Rows are points. To make a cloud, some directions were put in groups of two or more. Within a group, all points are equally far from the middle, so they leave a hole (a ring in 2 directions, a hollow ball in 3). The other directions are filled evenly. Then the cloud was stretched, turned, moved and blurred a little. How many holes are there, and how many directions does each take, smallest first?

Cloud, 13 rows:
[[-3.6  3.8]
 [-1.0  4.3]
 [-4.2 -6.4]
 [ 3.6 -5.4]
 [ 4.5  0.1]
 [ 2.4  3.1]
 [-5.2  2.7]
 [-6.5  0.8]
 [ 2.9 -6.0]
 [ 4.8 -1.9]
 [ 4.7 -0.4]
 [-3.7 -6.7]
 [-6.8 -0.2]]
Holes: 1 (2)

Cloud (14 x 2):
[[-5.8  4.6]
 [ 3.4 -0.5]
 [-6.1 -3.3]
 [ 0.8 -4.9]
 [-6.6 -2.6]
 [ 3.4 -0.5]
 [-5.1  5.2]
 [-5.3 -4.1]
 [-1.9 -5.5]
 [ 3.0 -2.4]
 [ 3.1 -2.4]
 [-5.4 -4.0]
 [-0.4  5.1]
 [-6.5  4.2]]
Holes: 1 (2)

Cloud (22 x 3):
[[-4.3 -7.6 -4.3]
 [ 2.8 -4.3 -2.1]
 [ 3.8  3.8  1.7]
 [-2.3  1.8 -2.9]
 [ 2.3 -3.9  2.7]
 [-3.9  7.7  1.1]
 [ 4.6 -6.4 -4.2]
 [-5.6 -1.2  5.0]
 [ 4.4  3.8  3.7]
 [-4.1 -3.3 -3.5]
 [ 2.0  3.7  5.3]
 [ 1.3 -2.3 -8.1]
 [-7.7 -1.1  4.7]
 [ 3.7 -1.9 -7.8]
 [-2.1  4.7  2.4]
 [ 1.3 -2.0 -3.7]
 [ 2.2 -8.6 -0.1]
 [ 3.0  2.3  5.7]
 [-3.4 -2.3  0.9]
 [ 0.2 -2.1 10.5]
 [-2.0  0.0  3.2]
 [ 0.9 -2.0 -7.4]]
Holes: 0

Cloud:
[[-2.9  5.6  3.2]
 [ 1.5 -0.9  4.8]
 [-1.7 -3.9  6.2]
 [-3.6 -0.1  4.6]
 [ 0.1 -3.7 -5.1]
 [-4.6  4.2  2.9]
 [-7.1  4.6 -4.2]
 [ 3.9 -2.5  3.5]
 [-4.2  3.4 -6.8]
 [-6.0  2.1  2.3]
 [ 1.4  0.4 -5.9]
 [-6.1  6.3 -6.4]
 [ 4.5  4.1 -2.4]
 [-6.9 -3.4 -0.4]
 [-5.5  0.6 -4.8]
 [-7.3  0.4 -1.3]
 [ 1.5  0.0 -5.7]
 [-5.4  4.7 -6.4]
 [ 4.5  6.7 -2.6]
 [ 2.8 -2.3 -4.3]
 [ 4.6  3.2 -0.5]
 [-3.6 -1.0  5.0]]
Holes: 1 (2)

Cloud, 32 rows:
[[  8.4  -8.3  -2.3   2.0]
 [ -0.6  -4.6   3.0   0.7]
 [ -8.3  -2.2   1.8  -2.1]
 [  0.3   4.1  -5.8   0.7]
 [  4.0   5.9  -3.3  -2.7]
 [ -0.1  -5.4   0.5   2.6]
 [  2.5   2.4   3.3  -1.1]
 [  4.2  -2.4   3.6  -3.9]
 [  3.4   4.4   2.2   3.9]
 [  4.4 -11.0   2.2  -0.5]
 [  3.7  -4.4  -3.2  -3.4]
 [  6.1   4.9  -4.0  -7.7]
 [  0.8 -12.1   3.9   5.6]
 [  8.6  -3.4   0.5   3.6]
 [ -4.4  -5.6   4.3   2.5]
 [ -2.4   7.1  -3.2   2.2]
 [  7.9   2.7  -2.6   1.8]
 [ -0.2  -4.4   2.4   0.4]
 [  1.0   6.6  -2.4  -5.6]
 [ -5.9   3.2   2.6   5.3]
 [ -3.6  -2.7  -6.7   5.9]
 [  6.0   4.9  -3.9  -4.9]
 [ -4.0  -5.6   4.0   0.5]
 [  3.0   1.9  -3.5  -1.0]
 [ -5.7   3.8  -3.2   3.1]
 [  1.8   0.3   2.1   4.0]
 [  2.3   0.1   4.4  -2.5]
 [ -3.8   0.7   0.0   6.9]
 [  7.4   5.1  -2.8   3.2]
 [  4.1  -4.7   1.1   2.6]
 [  2.2   3.1   3.6   1.0]
 [ -1.6   2.9   3.6   0.1]]
Holes: 0

Cloud:
[[-0.4  1.0 -0.4  9.0]
 [-3.0 -2.6 -1.6 -4.0]
 [-2.0 -4.9 -1.2  4.5]
 [ 1.9  4.0 -6.1  0.6]
 [-0.1 -1.9 -4.1 -6.8]
 [-5.1  0.6  0.6 -1.5]
 [-2.7 -4.1 -2.3  5.5]
 [-5.5 -0.6 -5.7  5.1]
 [-1.1  2.8 -6.5 -4.7]
 [-6.1  4.6 -7.1 -1.4]
 [-3.7  0.2 -2.2 -4.5]
 [-1.0 -0.3 -6.1 -7.0]
 [-5.2 -4.2 -7.6 -4.7]
 [-7.3 -1.9 -6.1 -3.4]
 [-4.7  2.7 -5.4  6.5]
 [-3.2 -4.5 -0.2  2.3]
 [-5.7  1.1 -1.5 -3.3]
 [-1.9  1.2 -7.0  4.6]
 [-8.1 -0.8 -4.9  4.1]
 [-6.3 -3.2 -3.4  4.2]
 [-2.6  3.4 -0.9 -2.6]
 [-3.0 -3.0  0.2 -1.2]
 [ 1.4 -1.7  0.9 -0.5]
 [-1.8  0.8 -8.2  2.5]
 [-6.2 -1.4 -3.9  5.9]
 [-5.8 -2.1 -0.2 -0.7]
 [-4.7 -4.8 -3.7  3.2]
 [-7.1  2.0 -5.9  5.2]
 [ 0.0  6.3 -0.9  7.9]
 [-7.8  1.2 -6.9  2.6]]
Holes: 1 (3)
